Rows are points. A path goes straight from each point to the next, and from the last back to the first. The post is the endless flat space through its rows: a point in 2 columns, a line in 3, a plane in 4, and so on, so that a path can go around it. How many times does the path go around the post? Going back the other way cancels.

Post:
0: -.26 -.31 -.40
1:  .15  .51 -.03
Path:
0: -.62 -.24 -.82
1: -.43  .07 -.20
2: -.06  .23  .30
3: -.41 -.50  .02
4: -.62  .08  .01
5: -.02  .47 -.19
6: -.26  .44 -.36
7: -.30 -.10 -.23
8: -.09  .04  .35
9:  .36 -.29  .00
10:  .14 -.06 -.79
11: -.07  .52 -.52
12: -.26  .14 -.18
13:  .02  .71  .55
14:  .19  .00 -.02
15:  .45 -.16 -.13
16:  .16  .01 -.56
17:  .36  .24 -.25
18:  .21  .46 -.22
Times around: 2

Post:
0: -.19  .01 -.52 -.03 -.80  .46  .17 -.18
1:  .06 -.10  .55  .03 -.35 -.11 -.10 -.06
2: -.19 -.15 -.15 -.50 -.69 -.46 -.05  .28
3: -.36 -.06 -.34 -.07 -.31 -.48  .14  .73
4: -.19  .34 -.05 -.26 -.52  .81  .34 -.34
5: -.08  .11 -.16 -.04  .38 -.20  .44 -.19
6: -.14 -.03 -.24 -.63  .81 -.02 -.33 -.05
Path (9 x 8):
0:  .53 -.09 -.09 -.22 -.35  .15 -.11 -.16
1:  .37 -.48 -.13  .08 -.60 -.12  .24  .29
2: -.07 -.66  .25  .12 -.78 -.30 -.11  .23
3: -.71  .02 -.27 -.22  .31 -.15 -.12 -.04
4: -.23 -.01  .11  .04 -.52 -.27  .01 -.08
5: -.52  .15 -.40  .11  .27  .11  .12  .14
6: -.53 -.05 -.03 -.16 -.22 -.01  .22  .23
7:  .07 -.65  .19 -.40 -.61 -.35  .03  .36
8:  .04  .20 -.65 -.77 -.33  .38  .69  .13
Times around: 0

Post:
0:  .35  .50  .67  .72 -.13  .18 -.24  .19 -.21 -.03 -.67 -.21 -.62 -.18
1:  .61  .58  .73  .05 -.16  .52 -.44  .16 -.70  .26 -.48  .38 -.66  .18
2: -.32 -.18 -.42  .09  .34  .13 -.11  .05 -.54 -.30  .11  .07  .25  .22
3:  .04 -.18 -.92  .21 -.04  .24  .06 -.01 -.05 -.06 -.06  .25 -.34  .29
4:  .25 -.24  .19  .17 -.53 -.30  .08 -.22  .22  .22  .21  .00  .30 -.52
5: -.22 -.01  .66 -.03  .12 -.79  .18 -.55  .56  .30  .38 -.09 -.06 -.16
6:  .26  .25  .18 -.48 -.52 -.21 -.23 -.19  .22 -.04  .23 -.52  .16 -.40
7: -.01  .28  .06 -.48 -.32 -.47 -.27  .14  .23  .31 -.27  .00  .33 -.79
8: -.01 -.29  .50 -.33 -.17 -.22 -.14 -.37  .40 -.40 -.05  .31  .12 -.27
9: -.19 -.22 -.07 -.49 -.31 -.36  .10 -.32  .62  .14 -.09 -.11  .87  .09
10: -.41 -.36 -.43  .00  .23  .81 -.40  .16 -.06  .24  .04 -.30 -.04 -.01
11:  .06  .12  .59 -.33 -.59 -.53  .36  .47  .73  .06  .34 -.08  .31 -.45
12: -.36  .12 -.45  .19  .07  .41 -.90 -.05 -.15 -.22  .29  .26 -.01  .41
Path (16 x 14):
0: -.07  .39  .14 -.24 -.55 -.25 -.31  .46  .29 -.48  .10 -.01  .54 -.93
1:  .16 -.25  .13  .00 -.35  .18 -.53 -.60  .20  .09  .53  .07  .54  .14
2:  .39 -.09  .03  .34 -.47  .35 -.46  .48 -.38  .11 -.14 -.03  .21 -.50
3: -.07 -.11  .05  .11 -.12  .10 -.04  .24 -.14  .20 -.07  .37 -.30  .18
4: -.36 -.83  .05 -.02  .05  .55 -.01 -.58  .10 -.31 -.07  .34 -.04  .27
5: -.36  .21  .05 -.49 -.20  .20  .12 -.06 -.27  .18 -.19  .41  .89  .06
6: -.14  .07  .24  .00 -.61  .36 -.80 -.02 -.32  .01  .07 -.50  .10 -.15
7: -.41 -.92 -.12 -.59  .27 -.07 -.19 -.28  .19  .57  .20 -.64  .32 -.25
8:  .49  .32 -.22 -.22 -.01  .21 -.88 -.35 -.08  .12  .10 -.17 -.37 -.51
9:  .07  .48  .13 -.08 -.28 -.31  .09  .03  .28 -.05 -.22  .39  .36 -.30
10: -.30 -.42 -.18 -.23 -.35  .85  .12 -.23 -.42  .11 -.02 -.35 -.10 -.18
11: -.19 -.36  .65  .20 -.17  .67 -.43 -.20 -.07  .01 -.59 -.29  .47  .62
12:  .41 -.34  .77  .02  .04  .31 -.05 -.17 -.11  .11  .14 -.23 -.55 -.13
13:  .16 -.09  .30  .40  .23 -.20 -.27 -.20  .31 -.24  .42 -.02  .17 -.17
14: -.54 -.01  .01  .21  .43 -.02  .04 -.51  .23  .39  .00  .45  .32 -.01
15: -.55 -.09  .45 -.27 -.11  .01 -.19 -.10  .24 -.17 -.13  .06  .22 -.01
Times around: 1
